Each point is reached from the start by the listed moves, each made once or not at all, plus a little noise. Say if it took an odd or an even number of moves. Then give how often each move was made.
(in the rows, 100 means zero)

Moves:
(1): 136  76 132 123  96 106
(2): 142 124  81 118 134 136
(3): 102 119 178  84 114  93
Start: 102 114 104  96 113 105
Points:
139  90 137 120 110 112 => odd (1, 0, 0)
183 132 195 122 158 139 => odd (1, 1, 1)
104 132 181  79 127  99 => odd (0, 0, 1)

Moves:
(1): 139 118 137 170 140 104 140  84 105 126
(2): 113 155  78 116 117  99  97 158  87 117
(3):  96  92 117  93 103 103 110 135 120 113
(4):  65 126 113 175 111 123 101 144 120  82
(5):  76  71 101  74 130 112  61  99  44  85
(6): 103  62  70 101  77 148 114 109 109 113
(7):  86  94  53  75 114  89 137 111 107 150
(8): 121  69  82  81  98  54 124 107 100  69
(9): 104 115  99  79 128 111 103  87 120  75
Start:  84 119  68 112  98  99  83  88 130  81
Points:
108 144  16 111 123 162  98 134 143  95 => odd (0, 1, 0, 0, 0, 1, 0, 0, 1)
116 101  38 134 162 150 186 119 195 159 => odd (1, 0, 1, 0, 0, 1, 1, 0, 1)
 80 134  93  95 130 110 100 114 172  81 => even (0, 0, 1, 0, 0, 0, 0, 0, 1)

Moves:
(1): 118 104 108 103 106 107  95 113 104 104 109  94  80  77 102 106
(2):  85 118 114  96  89  96 126 129 120  82 131  93  94 102  86 100
(3): 127 103 112  92 108 115  84 109 113  77  83  99  98 104  86 113
(4):  99 100  96  96 127 105 110 104  74 110  92 107 111  90  80 117
(5):  80  78 100  82 117  99  94 105  88 111  98  85 121  91 103 103
(6): 102  90  90  88  82 129 114 106 116 105 105 117 117 100  98  84
(7): 105  85 112 101 102  83 111  91  87 100  98  96 102 103  97  94
(8):  56  92  85 105  87 109  89 120  98  99  96 110  83 110 118 117
(9):  94  87  99 130  98 102  94  95 126 123  86 108 112 114  98 120
(10): 130 106  96  93  75  58 113  97  87 119 108  93  92 120 106  98
(11):  89 100 103 109  92  91  58 102 102  91 134 127 101  85 102  93
(12): 107  94 109  89 120  98  88  77 118 104 120 115  68 109 109  98
(13):  92 108  84 102 115 100 115 127 110  97  66 143 119  95 122  92
(14): 112  96  88 110 115  94  98 100  89  90 109  89 105 107 105 102
Start:  99  91 117  90 111 101 113 111  96  92 132  73 128 113  75 118
Points:
103  56 116  44 121 113  55 146  96 112 176 117  99  98  82 154 => odd (1, 0, 1, 1, 1, 1, 0, 1, 0, 1, 1, 1, 0, 0)
 81  62 102  92 142  64 149 187  88 103 102  97 165 143  78 175 => even (0, 1, 1, 1, 1, 0, 1, 1, 1, 1, 0, 0, 1, 1)
 89  79 129  82 152  78 100 177 105  38 152 105 170 100  73 114 => odd (0, 1, 1, 0, 1, 0, 1, 0, 0, 0, 1, 0, 1, 1)
128 102 125  83 126 138  96 174 118  51 195 102 131  75  34 135 => odd (1, 1, 1, 1, 0, 1, 0, 0, 0, 0, 1, 0, 0, 1)
 74  54 134 106 160 110 110 173  96  84 130  54 136 114  51 187 => odd (1, 1, 1, 1, 1, 0, 1, 1, 1, 0, 0, 0, 0, 1)
 75  29 114  67 135 119  48 120 110  71 175 114 126 123  90 122 => even (0, 0, 1, 0, 1, 1, 1, 1, 0, 0, 1, 1, 0, 1)
157  90 109  53 110 102 126 128 138  97 117 143 125 137  94 102 => odd (0, 0, 1, 0, 0, 1, 0, 0, 0, 1, 0, 1, 1, 0)
100  93  99 103 149  79 130 170 128  93 126 131 115 164  85 173 => odd (0, 1, 1, 1, 0, 0, 0, 1, 1, 1, 0, 1, 1, 1)

Moves:
(1): 109 100 114 105 110 105  91  98  93  89  91  83 111 106  90 101  99 113  94 104 104  97  95 103  89
(2):  99  96 101  99  95 100  99 100  93 102 101 107  93 105  97 107 102 107  92  94 111  97 101 107 106
(3):  98  90 114 110 109 108 103  94 118 102 104  98 102  93 102 105 108 107  94 107 112  82 109  88  85
(4): 109  84  96 103 103 100  82 100 103  96  98 114 113 101 102  99 118  96 111 106 102  96 100 106 103
(5): 100 108  94 113 120  94 108 105 116  90 108 108 114 100 105 105  92 108  92 113  91  99  77 105 105
(6): 114 103  87  98 112 109  82  83 115 116 100  89  92  88  95 102 113 107 104  88  88 113  91 104  91
(7): 102 101  97 101 103  98 105 104 108  96 110  91 103  93  90  95  97 105 111 104 103  95 106 102 100
(8): 104  97 107 111 104  97  82 105  98  99  89  99 102 100  97  97  97 100 105  91 101  96 102  91  88
(9):  95  91  90  92  97 109  95  96 109 100  98 104  98 108  98  86  98  97  99 104  98  94 107  98 112
(10): 115  95  99 100 108  85 101  95 100 102  92  97 105 110 101 101  99 101 105 100  99  99  93  90 104
(11): 110  92 110 101 103 103  97  94 110 110  99 114 104  98  98  98 103 116 113  98  96  99 107  98 110
(12): 102  93 101 106 106 114 111 105 116  81  96 108  95  98  99  91  97  94  98 102 101 100  99  96  97
(13): 109 109  99  98 106  98  98 110  93 102 104 101 113  99 111  85 113 102  96 100 110  98  93  99  97
(14):  95  93  93 121 104 109 107  99  92 106 111  89  97 113 109 104  82 117 110 102 103 101 102  96  99
(15): 104  95 108  92 100 101 105  99  94  99  88 100 107  97 111 103  98 107  91  97 104  83 109 108 110
(16):  95  86  98 105 108  98 103 103 112 110  96  94  98  96 105 110  94 106 102 119 100 117  98 105  94
(17): 107  99  98  92  94  99 102 107 103  95  97  97  91 113 105 114 113 112 101  98  78  94 104  85  99
(18): 101 102 103 117  97 102  98  95 104  95  93  97  96 105 102  94 101 101  99  97  97  99  90 101  96
(19):  96 118  94  88 103 103 101  96 104  88  95 107  88 101 109 101 101 109 101 105  96 100 104  96  90
(20): 103 100 108  88 100 101  86 103  90 110 107 104  90  98 109 100  99  91  97 105  99  90  89 104 109
(21):  96 103 104  95  88 102  96 112 111  92 103  98 106 111 103  98 102  99 117  93 107  98 107  94 111
(22): 107 109 105 122 109 106 107  96 104  94 103 100  87 108 112 103 106 102  94  99  99 104 111 100 107
(23):  86  82 109  93 106 102 103  98  98  90  87 100  94  92  95 103 111  95 101  86  99 102 108 112  99
(24): 106  98 106  92 105 100 106 101 110  99  88 103 100 115  94 102  84 104 113 101  85  98  99 114  88
Start: 109 105  97 118 109  98  89 117 109 104  88 104  94 102 102 100  80  95  95 105 103 104 111  89 112
Points:
153  88 110  92 144 106  52 113 165  87  66 100  85 124 121  98 138 124 145  96  77  67 106  84  84 => odd (0, 0, 1, 1, 0, 1, 1, 0, 0, 1, 0, 0, 1, 0, 0, 0, 1, 1, 1, 1, 1, 0, 1, 1)
146  89 125 155 142 132 107 141 152  81  76  91  96 160 128 105  72 161 131 120  87 111 126  80 103 => even (1, 0, 0, 0, 0, 0, 0, 0, 0, 0, 1, 1, 1, 1, 0, 1, 1, 0, 0, 0, 1, 1, 0, 1)
135  84  96 136 154 119  69  97 193 108  66 110  80 100 116 116  96 175 100 122  77  71 115  76  98 => odd (0, 1, 1, 0, 1, 1, 1, 1, 1, 0, 1, 0, 0, 0, 1, 1, 1, 1, 1, 0, 0, 0, 0, 0)
139  54 117 154 176  99  94 127 140 101  84 114  91 147 149 138 101 145 104 135  92  81  95  98 105 => odd (0, 1, 1, 1, 1, 0, 0, 0, 0, 1, 0, 0, 1, 1, 0, 1, 1, 0, 0, 1, 0, 1, 1, 1)
120  74  99 195 183 112 101  84 167 108  82  77  78 109 128 127  84 138  95 116  92 120  90  89  93 => odd (0, 0, 1, 0, 1, 1, 0, 0, 0, 1, 0, 0, 0, 1, 0, 1, 0, 1, 0, 0, 0, 1, 1, 0)
115  43 143 131 145 132  70 118 150 103  47 124  93  87 129  72  99 111  89 112 119  63 123  89 111 => odd (0, 0, 1, 0, 0, 0, 0, 1, 1, 0, 1, 1, 1, 0, 1, 1, 0, 1, 0, 1, 0, 0, 1, 0)
150  93 122 117 174 117  73  89 159  74  44 123  76 119  97 104  79 142 104  98  69  97  64 118  95 => even (1, 1, 0, 0, 1, 1, 0, 0, 0, 1, 1, 1, 0, 0, 0, 0, 0, 1, 1, 1, 0, 0, 1, 1)
172  69 124 143 168 114  61 109 166 110  57  85 105 104 106 104 116 153 106 112  92 101 102  50  67 => even (1, 0, 1, 0, 0, 1, 0, 1, 0, 1, 1, 1, 1, 0, 0, 1, 1, 0, 0, 0, 0, 0, 0, 0)

Moves:
(1): 114  86  93  95 101  94  97  96  99  91  91  98  95 101  97 102 105 104  95  90  86  99 110 105  96
(2):  92  89 110  94  88 105  97  94  95  91  99  98  92  90  91 101 102  89  98  98  84  94  97  97  99
(3):  96  98 117  85 113  90  98 109 103  95  92  90  99  95  82  96 112  93 103  97  84 118 105 101 109
(4):  99 106  96 103 111  91  94  98 102  88  97  98  90 108 101 102  98  95  99 106  85 104 106  95  88
(5):  86 104 104 103  88  93  88 107 100 105  90 113  96  95  94  93  91  99 109 103  97  97 104 109 107
(6):  97  96 102  95 105  99  94  94  94  97  88  98  97  93  98 105 104  94  99 109 101 105 108  95 101
(7):  95 109 108  97  94  98  99 105 104  93  95  90  92 104  95 103  93 104  97  94 107  97 100  97  99
(8):  85 114  87 102  76  92  91 102 111  88 103 108 123 110 122 111  93  88 105  96 115  94  94 100 115
(9):  85  90 106  93 106  90 102  96 102 105 104  99  97 108  88 104 104  98 106  94 106  99 113 105  99
(10): 105 102  99  96  89 104 104 105 101 114 113  81  89 100 108  96  97  98  95  90 105 101 118 104  88
(11): 105 104 100 102  87 102 110 106 106  99 112 109  89 106 103  98 110 103  92 101 109 107  99 102 104
(12): 100  91  98 101  90  88  95 104  97 103 110  95  95  98  87 104  94 105 107 112  98 103 109  93 102
(13): 105 106 108 105  94 104  90  95 100 107 103 104 108 103 107  89 109 101 100  96 102  90  96  94  94
(14):  95 104  92  94 105  90  98  96  92 100  96 101 104 104 106 106 105 105 103  96  88 101  86  94  97
(15):  92  92 111 110  92  89 116 101  98 110  88  96  99  97  94  97  94  94  92 105 101 110 114 101 111
(16):  91 109 103 110 105  98 106  92 118 104  96 103  94  87  96 109 106  97 104  91  99  99  89  91 105
(17):  94  96  92 103 104 105 109 103 103  92  88  94 100  98  87 100 108 100 113 106  98 105 100 106  95
(18):  82 105 108  95  88 108  89  91 106  96  95 120 127  86 101  99 102 118  82 103  97  95 108 100  94
(19):  97 101 108  96 107 103 105  88 109  97  95 104  93  98 103  95  98 104 115 101  95 113  95  98  90
(20): 101 106  95  94  99  95  97  99 109 102  99 102 106  96 106 101 102  98  97 106 102  93  85 103  88
(21):  87 100 106 107  88  97  90  93 106 102 108  93  98  93 102  87  99 101  88 102 111 100 106 109 112
(22):  94 102  87 105  88 104  86  97 106 103  97 103 109 115  92  99  91  90  85  95 107 109 102  94  95
(23): 104 119  92  81 114  88  97  80 106  85  99 106 100  98  98  92  99  91 100  95  91  88 101  86  85
(24): 109  98 109 101 102  95  99 100  93  92 105 101 102  94  91 107 101  98 101  94 106 107 105 110  92
Start:  79  91  91 106 108  87  89  85 113  94  94  91 105 103  93 108 106  97 114  83  77  95 119 112  99
Points:
 46 116 113  61 102  39  56  54 145  53  72  64  79  99  72 118 126  49 117  35  40  86 153  85  77 => even (1, 1, 1, 1, 0, 1, 1, 1, 1, 1, 0, 0, 1, 0, 0, 1, 0, 0, 0, 0, 0, 0, 1, 0)
 50 120  70  94  97  55  73  58 123  54  93  95 131  97 100 110 110  83 124  71  86  90 112 114  92 => even (0, 0, 0, 0, 0, 0, 0, 1, 0, 0, 0, 0, 0, 1, 0, 0, 1, 0, 0, 0, 1, 0, 1, 1)
 46 124  92  74 100  32  73  70 136  39  82  55  86  87  54 136 115  60 137  58  40 109 124  88  73 => even (0, 1, 1, 1, 0, 0, 1, 1, 0, 1, 0, 1, 0, 1, 0, 1, 1, 0, 0, 0, 0, 0, 1, 1)
  5  67 124  96  74  33  71  61 145 103  59  81 102  71  24 100 112 103 110  60  56 155 179 132  85 => odd (1, 0, 1, 0, 1, 0, 0, 0, 1, 1, 0, 1, 0, 1, 1, 1, 1, 1, 1, 0, 1, 1, 0, 1)
 13 115 132  56  66  62  69  74 154  73  89  87  90  74  48  77 123  92  94  71  70  90 157 134  79 => even (0, 1, 1, 0, 1, 0, 1, 0, 1, 1, 1, 0, 0, 0, 0, 0, 1, 1, 0, 1, 1, 0, 1, 0)

Moves:
(1): 107 106  85 104  96 100  95  82 114 107  87  95 105 103 109  99  87  99  94  88  95 102  91 101
(2):  86 104  90  94 115  99  92 108  94  94  84 103  96  97 104  95  92 109 101 101 106  96  92  92
(3):  95  99  96  99 101  99 100 111  93 106 100  98  92  98  96 109  99 101  96  96 106  99  95  87
(4):  94 104 108  88 111  90  99  97  85  81 101 106 103 102 109  93 105 100  95 103  93 103  82  99
(5): 105 100  90 105  91  86 108 105 103 110  97  99 101  93  96  89 103  98 100 105  95 124 104 102
(6): 112 104  97 120  95  86 105  97  93 100  96 103  86  96 112  91  98  96  95 103 108 100  99 122
(7):  97 108 104  81  92 107 109 106  98  94  86  96  98 100  90  94  95  94 103  95 103  99  96  98
(8): 101  98 103 100  90 103  99  93 108 104  91 115  93 100  99  94 105  94 107 106 101 107  95 102
(9):  91  90 115 100 112 102 105 110 125 105  83  93  87 111  98 103 115  82  79 118 105 122  87  93
(10): 104  97 103 103  92 102 103  94  99  95  90  99  98 101 105  95 107  96  85 100 116  98 104 115
(11): 106 107 105  92  96 100 100 101  90 100 102 103 113 102  96 113 107  89  96  95  98  98 103 108
(12): 102 124 103  93  95 107 101  84  98 102  99  95  99 107  95  97 102  98  95 101  99 105  96  94
(13):  86 103  99 114  97 104 100 106  98  94  84  95 112 107 103 102  94 108  94  84 108  86 107 109
(14):  97  89 107 100  97 101  97  91 118 105  95  93  92  98 100 103 107 100  97 101  98 103 109 104
(15):  79  86 107  89 112 104  86 109 104 102 105 118  95 112 109  94 102  92 105 107 104  99  90  95
(16): 103  99  94 102 112 100  99  93 102  96 113 104  97 108 102 105 108  96  95 102  95  99  96 101
(17): 102 103  93  95 104 102 102  93  95 100  95 109  99 104 109 116 101  90 106  96 115  96  98  98
(18):  84 110  98  89 104  98 101 110 103 100 103 112 122  88 112 111 100 105  84  85 103  95  95 100
(19):  97 102 101 106  93  90 101 107 108 125 103 114 100  89 101  83 118  93 103  92 117  91  93  97
(20):  97 110  95 100  94 107  98 102 101 104 110  97 100  93 110 104 113 110  99  95 101  91 100  95
(21): 111 104  94 100 100  85  98 105 100 102 105 111 111 100 104 107  95 103  99  95  99 112  94 107
(22): 100 106  99  96  95  93 104 101  99 100 112 102 100  97  98  97 111  97  99 108 100  95  94  96
(23):  98  95 101  93  98  99 105 101  99 105  92 107 116 104 100 105  98 102  93  97 103 107  96 116
(24):  94 105 101 114  93 102  94 100 106  94 104  88 103  89 100  90  97 109  92  93  98 105  95 112
Start:  93 103  86  97  89  84 101  91  85 104  91 106 107 104 107 102 103 103 117  94 101  98  84  96
Points:
 92 125  71 112  61  35 110 112 104 130  73 112  96  60 111  51 118 100 107  89 126 124  60 129 => odd (0, 1, 0, 0, 1, 1, 1, 0, 0, 0, 0, 0, 0, 1, 0, 0, 0, 0, 1, 0, 1, 1, 0, 1)
 79 150  79  89  67  49 118  99 101 135   5 110 117 102 136  86 138  81  42  61 150 135  32 137 => odd (1, 1, 1, 1, 1, 1, 1, 0, 1, 1, 1, 1, 1, 1, 0, 0, 0, 0, 1, 1, 1, 0, 1, 0)
 89  92  71  83  96  49 101  88  84 104  57 139 105 102 122  98 122 103  86 102 114 147  50 126 => even (0, 1, 1, 1, 1, 0, 0, 1, 0, 1, 0, 0, 0, 1, 0, 1, 0, 0, 0, 0, 1, 0, 1, 0)
 97 147  58  71  60  60 118  76 118 149  66 153 151  95 117  87 114  83  91  60 109 141  39 114 => even (1, 0, 0, 0, 1, 0, 1, 1, 0, 0, 0, 1, 0, 0, 0, 1, 0, 1, 1, 0, 1, 0, 1, 0)
 53 101  95  61  80  68  95 117 155 153  62 152 104  98 125  95 138  63  84  84 132 124  24  78 => odd (1, 0, 1, 0, 0, 0, 1, 1, 1, 0, 0, 0, 0, 1, 1, 0, 0, 1, 1, 0, 1, 1, 0, 0)
 92 123  45  87 112  79  92  67  88 100  80 118 104 114 128 116 102  94 116  90 110  88  54  86 => odd (1, 1, 0, 0, 0, 0, 0, 0, 0, 0, 0, 0, 0, 0, 0, 1, 1, 0, 0, 0, 0, 1, 0, 0)
 59 131  84  80  92  77  86  80  95 101  82 148 122  74 154 104 162  94  78  62 142  79  44 121 => even (0, 1, 0, 1, 0, 0, 0, 1, 0, 1, 1, 0, 0, 1, 0, 1, 1, 1, 1, 1, 0, 0, 0, 1)
 59 131 112  85  65  69 102 105 104 132  89 132  91  97 119  65 186  61  66 113 134 135  22  92 => odd (0, 0, 1, 1, 1, 0, 0, 1, 1, 1, 1, 1, 0, 0, 1, 0, 0, 0, 1, 1, 0, 1, 0, 1)
 60 115 103 109  91  95  99 114 100  93  73 104  99 120 127  99 132  78  74  82 121  97  54 128 => odd (0, 0, 0, 0, 0, 1, 1, 0, 1, 0, 1, 0, 1, 0, 1, 1, 0, 0, 0, 1, 0, 0, 0, 1)
 48 114  91  41 120  82  98 118  97 100  83 166 107 118 145 133 143  71  84  92 126 121  13  72 => odd (0, 0, 1, 1, 0, 0, 1, 1, 1, 0, 0, 0, 0, 0, 1, 1, 1, 1, 0, 1, 1, 0, 0, 0)
 76 126  63  80  83  81 105  83 100 133  69 160 124 102 167  97 129  76  78  56 160  76  40 135 => odd (1, 0, 0, 0, 0, 1, 1, 0, 0, 1, 0, 0, 0, 0, 1, 1, 1, 1, 1, 1, 0, 0, 1, 0)
